Rows are points. Two turns around zero, p and q, are shown by what they do to some points. Where does a point land after both, in the order given? Backwards means that the second turn is done in reverse. Each puzzle has new turns, and all numbers are rounded.

Turn p:
[20  3 -6] => [ 15   6 -14]
[24  0 40] => [26 30 24]
[  3 -25 -14] => [ 13 -26  -2]
[23 -5 -9] => [ 21  -1 -14]
[-70  26 -11] => [-74 -11   7]
Turn q:
[ 18  -1 -20] => [ 14  -5 -22]
[10 28 -6] => [ -7  21 -21]
[ 31 -14  34] => [36 21 24]
[-60 -13  -9] => [-45 -38  19]
Where do these land?
p, then q: [ 26 -33  -4] => [42  2 -5]
p, then q: [11 -8 46] => [ 8 45 14]
p, then q: [-30  -5  25] => [-13  10  36]
q, then p backwards: [ 17  25 -33] => [ 18  24 -33]
q, then p: [-23  21 -34] => [-27 -37  -7]

Turn p:
[-14   0  30 -20] => [-30  -8  22  -8]
[-31  48   4 -16] => [-49  22 -10  23]
[ 36  17 -13   1] => [20 35 -5 -9]
[ 18 -42  19  -6] => [ 19 -24  25 -31]
[-10 -42 -11 -14] => [  5 -38 -12 -24]
[  1  19 -28  55] => [ 35  13 -19  50]
Turn q:
[-34 -10   7  25] => [-19  31  24   3]
[ 10  -8   6 -12] => [  1 -18   3   3]
[-38  -5   8 -20] => [-26   0  21 -28]
[-30  -5 -24  -5] => [-33  13  -9 -14]
[ 88  -7  -4 -14] => [ 44 -56 -36  41]
[ 3 35  8 26] => [32 30 -2 -6]
Where do these land?
p, then q: [15 22  4  7] => [ 23  12  -3 -10]
q, then p: [ -9  50 -25  -4] => [-13  32 -37 -25]
p, then q: [ -9 -20  39  25] => [ 9 -7 43 26]
q, then p: [  7 -25  17 -52] => [  2 -53  13 -27]
q, then p: [ -3 -28 -36  24] => [  0  -7 -22  46]
